Every row gives one point. To make a cloud, some directions were put in groups of two or more. Within a group, all points are equally far from the middle, so they leave a hole (a ring in 2 directions, a hollow ball in 3). The other directions are filled evenly. Then the cloud was stretched, turned, moved and blurred a little. Count the holes, and give their numbers of directions, smallest first.

Cloud (14 x 2):
[[-69  -2]
 [ 14  10]
 [-54   3]
 [-58  52]
 [-37   3]
 [ 69 -21]
 [-14 -38]
 [-60 -35]
 [-24 -41]
 [ 49  48]
 [-58 -31]
 [-41   8]
 [ 23 -30]
 [-38  -2]]
Holes: 0

Cloud (19 x 3):
[[  4 -47 -42]
 [ 27 -47 -37]
 [  4 -25  66]
 [-20 -50  47]
 [-12   2  50]
 [ 29 -44 -40]
 [-31   7 -62]
 [ 39 -46 -32]
 [ 44 -57  43]
 [-42   8  22]
 [ 70   7 -16]
 [-28 -47 -35]
 [ 30 -13  65]
 [ 42  18  36]
 [ 23  -7 -64]
 [ 41 -35  65]
 [  1  14 -65]
 [ 33   6 -58]
 [ -2 -17  63]]
Holes: 1 (3)

Cloud (32 x 4):
[[ 23 -32 -52  -9]
 [ 75 -41  20  15]
 [ 52 -28  40 -66]
 [-40 -39  18  43]
 [ 16  26 -62   9]
 [-55   7  10  52]
 [ 56  -3  35  48]
 [ 38  53  25 -18]
 [ 47  53  16 -13]
 [ 18  20 -63   4]
 [ 53   6  36  48]
 [ 82 -38  20 -24]
 [ -8 -48  41 -47]
 [ 59 -24  18  52]
 [ 51  50  11 -26]
 [ 16  -4  27 -79]
 [ 67 -29  31  34]
 [ 41  -8  66  21]
 [-16  -3 -50 -22]
 [ 33  42 -45  30]
 [ 31 -26  -5  72]
 [-20 -48 -11 -28]
 [-50 -22  31  41]
 [ 42   9   3  70]
 [  6  -3  75  13]
 [ 15 -26  35 -74]
 [-13 -59 -12  15]
 [-34 -52  18  24]
 [ -8  36 -46  48]
 [-23 -13  -9  77]
 [ 72  27 -21 -31]
 [ 40   9   1  72]]
Holes: 2 (2, 2)

Cloud (52 x 6):
[[-28 -35  32 -45 -17  27]
 [ 54  16 -14  13   0  29]
 [ 18   6  59 -17 -53  33]
 [-47   0  -7 -52  13  11]
 [ 33 -27   1  16  95 -19]
 [-25 -23  44 -22  18 -57]
 [  5  63   6   3  37  34]
 [ 30 -25 -20  27  82 -27]
 [-14  60   5 -30  48  33]
 [ 28  14  44 -35  38  47]
 [ 30  44   0  23  17  38]
 [-16  53  28  -5  62 -28]
 [ 27 -34  50 -29  54 -60]
 [ -5 -42  28 -26  19  46]
 [ 16   6  39 -77 -49  -8]
 [ 48 -57  32  35 -19 -45]
 [-36 -11  62  19  -2 -22]
 [ 69 -28  -1 -23  59 -57]
 [ -6 -21  37 -70 -52  14]
 [ 59 -16   5  39 -16  18]
 [ 48 -50   7 -21  71  -1]
 [-45  49   8 -30  46   0]
 [ 36 -51 -22 -21  10  21]
 [ 46  13   3 -69  34  26]
 [ 26 -31  37  57  62   1]
 [ 46  12 -18  45   7  15]
 [ 24 -25   5  41  86  -9]
 [ 12 -13 -44  25   4 -30]
 [-20  37  20 -22  74 -30]
 [ 46   3 -18  58  46 -19]
 [ 14  65  11  -9 -15 -35]
 [ 19  58  36 -30  36  16]
 [-59  42  34  -8  -7  -5]
 [-54   2  43  17  -4  -4]
 [  2  59 -24  20  -4  -9]
 [-30 -16  68 -29  -8   9]
 [ 72 -50  23  31  -7 -27]
 [ -8  18  44   1 -75  14]
 [ 36  40   3  37  48 -47]
 [-16 -35  51  32   3 -48]
 [-11  -7  38 -49 -63  41]
 [ 11  -7  57  22  29 -76]
 [-17  -4 -15 -72  10 -38]
 [-27 -38   4  28  13 -32]
 [  7 -36  40 -65   6 -47]
 [ 54 -19  19 -51   5  41]
 [ 42  23 -36   1   0  20]
 [ 22 -24  42  21  10 -87]
 [-42   3  34 -43 -40  43]
 [-18  15  21  44 -54 -15]
 [ -7  -2 -11 -49 -69  -3]
 [ -4 -11 -12  17 -19 -68]]
Holes: 2 (3, 3)

Cloud (85 x 8):
[[-26 -24  34   9 -74  57   7 -35]
 [-55   9   3 -35 -42  32 -47 -56]
 [  2  85  -7  14 -27  22 -23 -32]
 [-54  51  -4  18 -37  13  52  13]
 [-31   8  70 -11   1 -20 -14  28]
 [-57 -51   1 -21 -44 -33 -50   6]
 [-35  14 -10  18 -39 -71 -18 -25]
 [  1 -18  -8  49  10  13   8  42]
 [-17 -32 -53 -51  30   4  22 -13]
 [  1 -36  74  18 -45   6 -26 -30]
 [-36 -24  -2  20 -61 -12  68 -33]
 [-10  35 -42   0 -89 -46 -14 -45]
 [  9  73  29 -34 -13  25  10 -24]
 [-23 -20  -2 -24   2 -56  33  50]
 [-38 -38 -21  20 -24  57  37  -8]
 [ 24 -30 -33 -31 -16  47  30 -17]
 [-43 -77 -21  17 -55 -19  11  -6]
 [-25  34  15   9  -1 -25 -56 -10]
 [-31  -3  81 -12 -55 -19  24 -15]
 [ 32  47 -61  -9 -26   3  46 -27]
 [-58   5  11  35 -81 -10  11 -64]
 [  1  59   9 -11  21 -39  12  -8]
 [  6  -8   7 -66  25  32 -27  30]
 [ 24  52   3 -44 -68 -10  41   6]
 [-61  33  12  -7 -73 -41 -41 -16]
 [-31  30  27 -36 -52 -24  44  39]
 [ -8 -37  27 -30   7  65 -17 -20]
 [ 53 -24  20  19 -64 -30  52 -42]
 [-43  -9  52  -1 -78 -12 -42 -31]
 [-23 -20 -67   3 -69  18 -15  -9]
 [-31 -56 -38 -19  25  -3 -48  14]
 [-10  35  23  29 -50  71  -2 -11]
 [ -4 -32  34  21  11  -8  29 -59]
 [ 13  15   0  50  -3  51  13   2]
 [-50  11   2 -62   4  22 -40 -32]
 [ 19  36 -48  37 -49  28  25 -50]
 [-51  22  29  -4  18  29  25 -12]
 [-42   8  40  13  14  -3 -25 -39]
 [ -4 -26   1 -44 -26 -69  36  -8]
 [-29 -41 -17 -22 -63  33  -2  40]
 [-69  23 -15 -25 -53 -32  15 -54]
 [-43  68 -10 -31 -24  -9  -3 -58]
 [-44  17  29  27 -64 -15 -30  45]
 [ -5   8  74 -26 -69  -7  37 -19]
 [-84  -9 -15  34 -63 -23  18 -10]
 [-20  37  22 -11 -56  -1  69  11]
 [ 10 -11  35 -63  20  15 -40   4]
 [ 51   4 -25 -32  20  18  27  31]
 [-36  35  53  11 -85   3 -35  11]
 [-48  28  24 -43  28  10 -30  10]
 [-36 -25  50 -31  16   4 -53  12]
 [-37  19  68   8 -55  -9  -7  42]
 [  6  34  42 -25 -25  59  24 -10]
 [ 34   1 -31  18 -10  43  55 -17]
 [ -8  -8 -44 -24  18 -26   3 -74]
 [ 22  14 -28 -49 -72 -19  35 -36]
 [-13 -49  16  22 -51  -4  60  36]
 [ 24  16  10  59 -28 -15 -10 -17]
 [-24  -7   5 -57  15 -39 -49  27]
 [ 30  33  -9 -14  -5 -26 -34 -64]
 [-67  55  -7   0 -26   9  39  19]
 [-16  -3  -9  42  14  43   3  33]
 [ -7  30  11 -69 -73 -12 -18 -19]
 [ 11  32 -11  52 -10  23  16 -50]
 [ 59 -23   9 -33   6 -30  36 -40]
 [-72  52 -13   0 -46   7  10  52]
 [  5  34 -25  39 -80  -4  61 -20]
 [ -2 -25 -14 -42 -64 -52  29 -47]
 [-43   2   8  42   3  37  15 -41]
 [ 35 -60  52  -7 -13  13  28  36]
 [-41 -60 -18 -18  38  11 -17  44]
 [-44  85 -25  -5 -37   4 -36 -35]
 [  7  29  -9  29 -92  37  -9 -47]
 [ 37  24   2 -18   7  38 -17  44]
 [-27  64  27 -10   3   8 -12 -42]
 [ 63 -11 -28 -28   5  27  18 -15]
 [-59   1  -9 -33 -43  48 -43  30]
 [ 21 -26  52 -40  15 -19  26 -32]
 [-42  15  13  22 -13  51 -43 -34]
 [-28  -1  16  10 -13  45  60 -30]
 [  4 -25 -61 -52  34  -6  10  11]
 [ 22  -8  53   8 -95  27  20 -35]
 [-55 -74   5 -16 -53   1 -10  21]
 [-58   7 -24  -5  14   2 -65 -28]
 [ 20 -31  54 -38   5 -17  38  35]]
Holes: 2 (2, 6)

Cloud (87 x 8):
[[-76  15  -3 -33   4 -17 -40 -50]
 [ 18  19 -25  36  -3 -42  -7  19]
 [-12 -11 -24  15  43  20 -40  35]
 [ 48  37  12 -10  21 -10 -27 -43]
 [ -4  47  -8 -18  11 -15 -29 -32]
 [ 18   1  63  21 -28  27  11  45]
 [-19  16   1 -27  13 -19  28 -58]
 [  8  46  -5  37 -35  16  75 -18]
 [ 45 -27  19  15  23  15  -2  15]
 [ 16  34 -27  20  19 -31 -43 -45]
 [-26 -12 -15 -49 -43  22  -6  11]
 [-30  48  -7   3 -51  21  13 -36]
 [ 47  95   2  -3  -7  13 -24  27]
 [  5  31 -14  24  14  23  17 -24]
 [  5 -11  46  24  -9  -6  21  13]
 [ -9  43  10 -17 -34 -12  -7 -16]
 [-74  17  -5  -8  15  34  -3  24]
 [  4 -14 -28  23 -25  11   1  28]
 [  4  24   4 -17 -32  36   2 -43]
 [ 11  34  34 -12 -58  60 -38 -10]
 [ -5  76 -15 -37 -11   6  26 -26]
 [  0  33  82   9  -3 -10  11  59]
 [-16  13  59  -5   5 -30  34  -8]
 [-25  47  48  20  15   7 -36  -7]
 [ -6  13 -29   8  43  28   3   8]
 [ 24   4  32 -13 -50  -4  28 -59]
 [-79   1 -24 -35 -68  49 -19 -36]
 [  4  92  25   1  -4  -4   2 -14]
 [ -9 -20   2  -2  -6 -24  70  -3]
 [  6 -49 -20   5   2  20  37 -38]
 [ 67  71  40  43 -38   5  28 -26]
 [-21 -10 -35  25  -2  43  16  11]
 [  9  -3 -23   3   8  26 -25 -66]
 [-13  32  -3  28 -67  -2 -12   1]
 [-71   2 -32 -18 -13  -5 -40  21]
 [  3 -29 -45  40  17   6  -9  15]
 [ 11  40 -44 -12 -45  25  23 -35]
 [-44   2  52   6   1 -54 -21 -56]
 [ 40 -36   7 -19 -25  45 -36  30]
 [ 53  11  12 -30 -13  35 -37 -31]
 [-10  15  31  -6 -48   3  -9  52]
 [ 27 -19  26 -30 -28  11 -48 -13]
 [  4  -9 -25 -20  -9  11 -25  18]
 [  1  15   1 -41   2 -23   5 -58]
 [-31 -26 -50 -10  13 -33  -3   6]
 [  2  18   8  -9 -12  14  48 -38]
 [  1   4 -34 -15 -41  36  26  38]
 [ 38  -5   3  49   1  38 -15 -39]
 [-39  46 -58 -12 -20  20 -19  19]
 [-14  82   5  -2 -21   5  12 -21]
 [ 24 -28  -9 -37   8   2 -47  -2]
 [-26  -1 -19 -25   4  50   7 -42]
 [ 18  56  47  -6 -17 -28  19 -33]
 [-19  -8  -5 -57 -37  31 -28  -7]
 [  3  11  47 -24  19  13 -17  65]
 [-44 -26 -59  -2   1  48   3  24]
 [-44  29 -37 -43  10  23   1  57]
 [ 25  43 -14  11  15   3 -49 -36]
 [ -4 -19  30   9  32 -28  -9  22]
 [  1  16 -26  36 -18  16  -9 -62]
 [-45  -8  36  42  15 -41  -8 -10]
 [-17   7  26 -22 -31 -14  55 -55]
 [-39  15 -45  34  -7  -2  -4  40]
 [  8  20  -5  23  43   0 -24 -41]
 [  0 -26 -18 -60  -8 -18  -7 -25]
 [-11   1 -13 -17   7 -36 -35  -2]
 [-17 -28  18 -49  19   3 -43  40]
 [ -2 -56  13  14  -4  37 -10  -6]
 [-25 -15  23  26  45 -49 -14   7]
 [ 11  39  24  31 -24  37  32   5]
 [ 46  23  -6  36 -29  -9   8  36]
 [-84  52  36   4 -37  -4 -17 -23]
 [-27 -32 -11 -47   7 -21  -2  19]
 [ -4  41 -14  19   9   7   5  61]
 [-21   7 -37 -13   8  19 -43 -59]
 [ -9  11 -54 -46 -41  28  20 -12]
 [ 26  -4  54  34 -15  15 -24 -38]
 [-34 -36  -6 -46  17  -6 -42  24]
 [-27 -38 -28 -83   0   2   4   9]
 [-38 -10 -85   7 -15  26 -16  14]
 [ 27 -29   6  -4   2 -17 -54   4]
 [ 17  74   5  -4 -33  21  -6 -10]
 [-37  55  27  17 -38   7 -58  -6]
 [ 38  12 -41  -9 -10   9  36 -75]
 [  4  24 -23  -2   9 -39  23 -73]
 [ 31  61   7  11   2 -18  -2  61]
 [-58  30   5  -4 -17 -11 -42  49]]
Holes: 1 (2)
